Rows are points. Each copy is the shape, with its points in the same order, turned, moved and blurred by noise. Say if it was mirrored as well.

Shape (6 x 2)
[[-0.07 -0.10]
 [ 0.21 -0.46]
 [ 0.04 -0.18]
 [ 0.17 -0.18]
 [-0.51  0.26]
 [-0.25  0.60]]
Copy 1 (6 x 2)
[[ 0.02 -0.14]
 [-0.11 -0.60]
 [-0.02 -0.26]
 [ 0.07 -0.37]
 [-0.04  0.44]
 [ 0.37  0.52]]
Copy 1 is: only turned
Copy 2 (6 x 2)
[[-0.18  0.07]
 [-0.11  0.54]
 [-0.12  0.19]
 [-0.01  0.28]
 [-0.34 -0.45]
 [ 0.08 -0.61]]
Copy 2 is: mirrored
Copy 3 (6 x 2)
[[-0.13 -0.14]
 [-0.35  0.20]
 [-0.15  0.02]
 [-0.10  0.11]
 [ 0.22 -0.64]
 [ 0.56 -0.44]]
Copy 3 is: mirrored

Shape (9 x 3)
[[-0.13  0.15  0.33]
 [ 0.44  0.18 -0.15]
 [-0.22 -0.40 -0.24]
 [-0.06 -0.40 -0.57]
 [-0.49 -0.37  0.07]
 [ 0.41  0.05 -0.19]
 [-0.28 -0.24  0.25]
 [-0.25 -0.20 -0.29]
 [ 0.36  0.03  0.22]]
Copy 1 (9 x 3)
[[ 0.23  0.20 -0.12]
 [-0.29 -0.20 -0.44]
 [ 0.06 -0.48  0.40]
 [-0.23 -0.58  0.41]
 [ 0.42 -0.17  0.48]
 [-0.25 -0.27 -0.33]
 [ 0.45 -0.08  0.25]
 [-0.14 -0.23  0.41]
 [ 0.11 -0.19 -0.43]]
Copy 1 is: only turned
Copy 2 (9 x 3)
[[ 0.11  0.33  0.14]
 [ 0.57 -0.27  0.25]
 [ 0.08 -0.12 -0.51]
 [ 0.36 -0.39 -0.60]
 [-0.14  0.19 -0.48]
 [ 0.49 -0.29  0.14]
 [-0.14  0.23 -0.18]
 [ 0.30 -0.01 -0.49]
 [ 0.17 -0.15  0.36]]
Copy 2 is: only turned
Copy 3 (9 x 3)
[[-0.07 -0.07  0.35]
 [ 0.19  0.39 -0.19]
 [-0.51 -0.13 -0.32]
 [-0.54  0.12 -0.59]
 [-0.58 -0.37  0.02]
 [ 0.13  0.31 -0.28]
 [-0.28 -0.33  0.12]
 [-0.53  0.03 -0.20]
 [ 0.27  0.03 -0.03]]
Copy 3 is: only turned

Shape (7 x 4)
[[-0.24  0.61 -0.05  0.38]
 [ 0.24 -0.11  0.21 -0.17]
 [-0.31  0.12  0.07  0.37]
 [-0.43  0.44  0.35  0.34]
 [ 0.07  0.01  0.06 -0.39]
 [ 0.22 -0.11 -0.44 -0.11]
 [-0.03 -0.27 -0.26 -0.62]]
Copy 1 (7 x 4)
[[-0.41  0.52  0.27 -0.27]
 [ 0.25 -0.29  0.06 -0.27]
 [-0.17  0.31  0.22  0.11]
 [-0.36  0.27  0.58  0.01]
 [-0.05 -0.40 -0.05 -0.31]
 [ 0.06 -0.02 -0.51 -0.30]
 [-0.11 -0.58 -0.48 -0.18]]
Copy 1 is: only turned
Copy 2 (7 x 4)
[[-0.58  0.27 -0.37  0.07]
 [ 0.13  0.00  0.45 -0.30]
 [-0.13  0.26 -0.16  0.29]
 [-0.48  0.59  0.01  0.20]
 [ 0.25  0.19  0.17 -0.42]
 [ 0.26 -0.27 -0.16 -0.26]
 [ 0.63  0.07 -0.10 -0.47]]
Copy 2 is: mirrored
Copy 3 (7 x 4)
[[-0.45 -0.46  0.39  0.39]
 [ 0.34 -0.05 -0.01 -0.04]
 [-0.04 -0.20  0.45  0.52]
 [-0.08 -0.55  0.68  0.34]
 [ 0.12  0.08  0.11 -0.22]
 [-0.12  0.31 -0.18  0.16]
 [ 0.08  0.57  0.11 -0.26]]
Copy 3 is: mirrored
Copy 4 (7 x 4)
[[ 0.36  0.47  0.34 -0.16]
 [ 0.00 -0.08 -0.50 -0.12]
 [ 0.05  0.24  0.19 -0.45]
 [ 0.47  0.29  0.19 -0.58]
 [ 0.13 -0.28 -0.29  0.04]
 [-0.32 -0.01 -0.10  0.28]
 [-0.17 -0.61 -0.17  0.21]]
Copy 4 is: mirrored
